Every row gives one point. The last column is the point's height on a tilted bowl or saddle (a function of degree 2), plus a little noise. Count its main directions that bend up, bend down and stay straight.
In the rows, 128 means zero.

Points (9 x 3)
[[114 129 125]
 [131 148 127]
 [131  74 187]
 [152 164 124]
 [120 174 152]
 [ 94 136 113]
 [145 144 120]
 [132  87 164]
 [141  94 152]]
Directions: 1 up, 1 down, 0 straight

Points (17 x 4)
[[115 166 131 142]
 [114 108  98 137]
 [163 133  96 151]
 [131 197 150 182]
 [164 162 137 149]
 [126 126 160 133]
 [101 139 143 132]
 [131 168 127 141]
 [138 150 144 132]
 [127 110 147 130]
 [123 135 116 125]
 [ 86 162 159 164]
 [140 142 125 127]
 [121 125 152 129]
 [ 73  62  95 202]
 [175 130 141 150]
 [133 108 106 134]]
Directions: 3 up, 0 down, 0 straight

Points (15 x 4)
[[124 160 125 138]
 [163 134 134 145]
 [100 153 123 142]
 [143 119 120 133]
 [107  83  93 163]
 [ 89 115 111 147]
 [128 112 120 132]
 [137 150  90 145]
 [ 89 128 125 145]
 [122 149 172 154]
 [134 137 108 133]
 [163 156 153 157]
 [140 100 121 139]
 [147 152 194 178]
 [192  99 154 185]]
Directions: 3 up, 0 down, 0 straight

Points (23 x 5)
[[139 126 123  97 151]
 [141  95 114 126 119]
 [125 119 135 111 144]
 [ 82  76 122 148 136]
 [133 166 110 100 139]
 [133  63 149 187 214]
 [136 159 107 102 132]
 [118 123 148 147 143]
 [106 110 131 128 134]
 [153 138 159  95 181]
 [116 127 117 162 158]
 [120  72 121 135 125]
 [100  89 111  97 157]
 [162 194 116 142 133]
 [124 116 145 164 161]
 [ 97 179 127 138 136]
 [103 128 130 150 141]
 [111 172 133 126 137]
 [152 121  74 118 101]
 [181 133 114 144 131]
 [113 106 138 132 134]
 [100 167  89 116 120]
 [180 128 105 118 109]]
Directions: 1 up, 0 down, 3 straight

Points (26 x 5)
[[100 152  88 106  89]
 [132  98 185 108 138]
 [ 97 137 101 123 110]
 [133 105 106  97 125]
 [122  69 110 152 110]
 [140 114 106  87 110]
 [118 136 147 105 136]
 [119 114 189 145 100]
 [137 130 141  99 133]
 [197  74 138 138  44]
 [130 150 169 146 115]
 [ 82 118 109 138  90]
 [117 121 145 144 121]
 [119 169 132 136 137]
 [111 145 151 116 137]
 [111 128  99 148 122]
 [117 132 104 149 126]
 [155 170 134 171  73]
 [135 133 112 132 137]
 [143 128 141  97 128]
 [121 125 168  69 109]
 [153 156 178 119 114]
 [115 144 166 117 140]
 [115 169 101 129 131]
 [171 175 134  99  89]
 [112 154 153 156 111]]
Directions: 0 up, 2 down, 2 straight

Points (46 x 7)
[[111 148 140 131 125 115 114]
 [129 140 112 116 146 124 121]
 [ 90 160 170 198 137 112 198]
 [106  98 111 150 158 164 144]
 [154 120 106 111 159 152 124]
 [105  77 119 103 168 186 104]
 [155 129 159  89 155 136 127]
 [128 114 150 138 102 186 126]
 [107  96 136  91 188 129  86]
 [117 140 149 151 126  82 114]
 [165  98 136 122 129 115 108]
 [149 132 159 143 106 113 118]
 [152  99 108  99 118 119 139]
 [168  92 126 126 184 140 103]
 [ 92 124 176 149 163 118 158]
 [130 143 164 134 182 149 137]
 [146 127 120 138  97  99 102]
 [181 102 109 118 143 151 116]
 [124 145 180  72 140 110 163]
 [139 104 116 108 117 155 134]
 [137 138 135 126  65  92  93]
 [107 159 111 107 173 119 100]
 [157 114 110 111 112 121 130]
 [138 148 122 102 151 126 115]
 [138 137 109 123 130 117 122]
 [143 117 146 133 118 127 118]
 [109 145 117 124 184 103 112]
 [108 137 137  97 130 106 115]
 [148 177  96 105 138 157 108]
 [111 143 140  95 130 129 124]
 [170 154 142 100 152 161 107]
 [150 122 102 124  90 132 127]
 [107 109 108  86 169  99 108]
 [106 107  99 103 128 173 147]
 [127 120  70 136 160 146 179]
 [205 128 113 187 105 118  77]
 [149 104 148 116 140 169 116]
 [129  77 119 112 100 105 111]
 [142 120 144 139 163 165 122]
 [102 128 121 137  93 196 130]
 [120 107 115 131 133 159 129]
 [148  75 143 176 152 130 129]
 [115 124 158 106 158 128 121]
 [113 166 127 138 101 126 101]
 [104 139 138 206 161 132 215]
 [122 119 133 174  83 115  95]]
Directions: 2 up, 3 down, 1 straight

Points (77 x 9)
[[118  73 122 135 168 141 161 122  81]
 [127 106 124 185 152 115 125  91 144]
 [160 200 167 139 111 152 117 158 135]
 [147 181 169 135 126 119 101 109 158]
 [ 98 154 115 100 147 113 167  92 133]
 [171 129 125 148 126 119 112  71 155]
 [137 120 114 117  98 128 162 121 107]
 [116 133 141 114 106 115  84 114 126]
 [158 129 142 171 148 143 140 155 134]
 [187  98 100 143 114 128 139  95 137]
 [134 107 118 133 112 168 127 129 101]
 [130  91  95 126 125  87 144 103 130]
 [145 137  80 141  98 152 232  82 147]
 [116 104 147 126 127 146 121 122 115]
 [130 110 139 111 150 111 142 168 131]
 [ 98 110 152 126 137 124 139 133 127]
 [126 157 156 155 105 123 158 120 118]
 [130 110 122  92 127  92 159 148 116]
 [ 76  99 157 103  86 127 149 171  99]
 [ 91 143  75 151 102 108  95 155 131]
 [ 91 122 172 162 128 101 164 107 181]
 [130 129 146 120 125 130 157  96 133]
 [117 113  72 144 147 118 131 143 143]
 [134 131  54 146  91  94 108 120 104]
 [144 117 127  76 128 116 116 135 125]
 [141 127 111 113 119 119 180 126 112]
 [123 111 108 134 165 160 122 145 107]
 [111 140 101 139 127 164 124 123 119]
 [139 157 156  78 165 136  80 144 143]
 [120 134 128 127 119 140 112 122 120]
 [111 108 118 118 113 157 122 135 100]
 [121 122 124 102 164 162 142 115  91]
 [151  68 144 125 128 153 171 131  92]
 [142 109 128 114 121 156 131  91 130]
 [139 167 152 132 157 102 148 179 133]
 [106 125 142  63 107 114 131  74 164]
 [147 129 138  87 140 123 119 134 128]
 [123 102 146 133 144 100 121 170 147]
 [ 97 181 109 104  74 122 156 132  60]
 [102 104  84 121 190 124 142 161 131]
 [113  72 119 159  99 130 103 128  85]
 [136 121 156 115 158 158 102 127 120]
 [152 112 128 127  94 195 134  85 129]
 [125 169 119 172 128 106 107  98 137]
 [ 80 103 147 149 126 117  98  78 182]
 [113 113 158 121  85 146 142 147  95]
 [ 50 134  99 116 136 129 138 124 163]
 [119 136 165 150  89 121 146 168 116]
 [111 154 173  86 113  80 189 143  93]
 [117 125 120 102 128 132 123 101 126]
 [143 137 151 129 135 150 114 153 139]
 [169 124  93 112 145 139 127 137 135]
 [122 147  91 134 164 158 111 142 123]
 [112  95 114 122 173 154  64 144  81]
 [123 143  88 160 124 152  83 126 118]
 [127  86 160 120 124 157 178 113  94]
 [114  99 105 157 132 138 145 110 125]
 [103 103  81 162 164 106 153 126 155]
 [121 156 157  85 108 125 131 118 126]
 [ 85  96 128 141 138  80  87 113 145]
 [152 121 138 141 116 163 159 121 111]
 [111 146 153 109 130  88 169 102 133]
 [156 100 136 112 165 123 124 119 105]
 [100  93 148 143 107 115 190 131 113]
 [154 130 152 156  82  94  82 135 105]
 [140 127 107 108 162 121 136  99 118]
 [107  99 134 143 106 109  61 105 110]
 [102 119 105 127 165  91 156  98 139]
 [136 109 102 124  61 149 131 118  71]
 [106 108 151 114  73 191 148 141  52]
 [106 139 129 101 141 122 149 132 113]
 [ 99 118 112 157 119 152 139 148 120]
 [127 111 135 178 125 127 196 169 115]
 [ 88 135  86 120  78  98  93 128  97]
 [124 144 163 160 122 124 124 195 183]
 [139 130  69 107 152 131  86 185 175]
 [104 161 109 114 102 122 109 136 108]]
Directions: 3 up, 3 down, 2 straight

Points (62 x 9)
[[140  98 209  95 125 173 121 117  48]
 [156 152 100 116  94 104 142 106 143]
 [ 95 114 104 111 135  87 147 177 137]
 [139  97 128 133 130 156 102 146 142]
 [162 126 106 113 118 107 114 128 125]
 [138 135  89 121 153 113 104 119 116]
 [132 136 133 120 189 134 132  80 122]
 [136 154 113 161 127 114 136  88 155]
 [131 127 104 158 122 118 112 121 128]
 [124 140 148 122 142 116 103 188 132]
 [130 145 156 148 127 145 150 134 111]
 [139 188 112 117 125 110 100  71 211]
 [110 147 122 120 121 124 145 167 124]
 [137 108 100  64 138 133 159 167 136]
 [103 119 160  91 107  93 154 185 160]
 [116 202  93  87 107  99 170 143  95]
 [125 106  99 106 113 172 144 160 134]
 [114 157 143 119 112 141 105 139 124]
 [ 89  85  86 119 138 121 138 103 131]
 [163 158 109 118 123 110 106 131 121]
 [179 131 136  92 165 156 127 129  66]
 [136 105 116 104 104  81 136 141 134]
 [127 144 111 121 145 161 111 130 118]
 [103  98 139 113 117 128 127 108 130]
 [137 164 146  96  81 162  87 150 137]
 [ 86 155 165 101 183  28 109  63  97]
 [160 134 135 119  84 144 165 130 124]
 [172 162 137 120 100 122 156 125 137]
 [153 103 136 153 118 135 138 119 118]
 [113  69 111 184  97 131 107 131 109]
 [125 165 133 145  83 101 139 153  90]
 [104 125 108 162 148 115 138 126 146]
 [139 179  54 156 131 148 127 124  90]
 [103 135 138 125 113 116 148  95 127]
 [148 145 141 163 154 164 142 171 133]
 [116 145 147 125  93 125 137 114 115]
 [140 127  82 121 139 152 106 147 105]
 [112 137 144 149 141 170 137 125 113]
 [122 107 109 148 147  99  88 102 136]
 [151  99 149 115 138 122 121 146 128]
 [ 92 146  97 118 168 139 141 106 133]
 [ 98 131  78 150 161 123 128 125 138]
 [112 164 102 131 131 115  98  96 158]
 [161 142  79 124 116 113  95 113 118]
 [ 92 116 137 147  98  94 124 139 109]
 [154 142 119 152 106  80 140 167 111]
 [110  95 114 163 125 133 141 152 153]
 [123  80 131 152 114 106 128  87 102]
 [126 152 130  90 104 168 183 146 109]
 [144  84 112 107 122 142 142  90 125]
 [102 112 158 139 141 121 121 149 139]
 [128 149 110 111 109 164 119 126 118]
 [125 160 110 145 139 120 136 141 124]
 [150 166 112 117 125 123 142 140 117]
 [110 131 147 128 119 170 146 102  97]
 [112 130 182 111 142 105 124 161 106]
 [ 98  68  80 111  68 135 112  93 103]
 [124 153 160 166 133 163 187 168 121]
 [155 109 184 125  96 135  96 144 131]
 [111 193 134 101 178 124  91  88 145]
 [162 145 144 128 108  87  88 138 125]
 [118 103 144 158 166 165 141 207 225]]
Directions: 3 up, 4 down, 1 straight

Points (65 x 9)
[[132 128  94  92 124 145 113 145 142]
 [161  97 152 170 128 130 195 111 109]
 [128 108  89 106 167 117  91 187 113]
 [136 105 112 104 102 103 179  94 146]
 [129 122 181 152  95 129 134 133 117]
 [ 86 137 144 116 108 146 114 126 119]
 [134 146  97 173 199  74 151 104 123]
 [ 72 142 137 113 124 132 130 117 112]
 [ 70 154 115 108 167  87 144 111  94]
 [128 102 127 180 137 114  99 153 128]
 [ 97 144  90 107 142  65 123 117 133]
 [120 156 128 118 158 144 164 113  99]
 [153 100  88 152 152 131 124 110 144]
 [ 78 140 132 105  89 126 154 140 114]
 [ 97 125 124 157 138  94 118 128 148]
 [121 112 133 197 122 152 137 153 112]
 [134 150 107  92 123 131 154 141 136]
 [120  80  84 163  92 175 116 123  79]
 [159 115 116 144 168 165  88 204  48]
 [121 119 118 100 163 110  98 128 141]
 [133 118 166 101 162 137 153 115  68]
 [120 125 100 158 117  85 127 160 130]
 [120 114  96 110 143  81 143 164 133]
 [170 147 154 149 101 124 158 100 103]
 [163 155  73  75  60 143 126 117 126]
 [119  68 133 141 100 113 159 164 105]
 [131 144 115  97 111 136 154 109 134]
 [113 107 144 120 123 131 161 137 118]
 [144 104 151  91 137 147  71 151  78]
 [146 151 144 130 144 108 143  84 100]
 [107 119 164 128 106 153 143 163  88]
 [158 154 102 132 140 159 114 102 113]
 [135 116 114 156 165 143 126  66 110]
 [118 154 127  82 126 146 164 150  98]
 [140 120 130 154 144 114  94 144 135]
 [146 111 104 128 166 124 155 119 146]
 [105 175 107 129 134 119 155 114 109]
 [148 151 132 109 125 177 124 121  98]
 [ 89 127  89 123 137  97 158 105 144]
 [149 145 164  80 108 107  98 123 109]
 [ 97 150 142 126 143  92 121 122 127]
 [164  85 133 111 165  89 115 123  94]
 [ 87 133 119  71 136  77 100 177 105]
 [108 157 138 127 134  88 144 128 121]
 [130 132 124  91 138 102 115 151 137]
 [127 109 125  80 102 107 116 109 129]
 [124 138 145  86 156 157 104 150 103]
 [140 153 140 125 113 131  95  95 113]
 [182 126 147 153 131 117 107 164  90]
 [ 91  92 103 152 125 149 131 166 106]
 [111 163  76 102 100  71 129 106 120]
 [102  99  89 135 107 170 138 146 107]
 [ 72 137  94 136  89 104  88 154 107]
 [ 97 156 167 124 152 124 135 132  95]
 [ 60 193 132 122 133 142 126 100  49]
 [ 90 116 136 120 140 116 149  98 121]
 [113 120 159 127 173 143 137  77  70]
 [168 107 123 114 153  65 153 152 102]
 [102 148 111 111 110 118 133 108 138]
 [126 126 155 142 122 144  96 140 121]
 [165 183 119 102  99 128  98 164 116]
 [136 116 133 123  84 104 149 154 134]
 [ 99 126 110 133 132 139 174 155 113]
 [106 169 112 123 119 115 140 111 123]
 [108 147 108 152 136 136 104 120 138]]
Directions: 0 up, 5 down, 3 straight
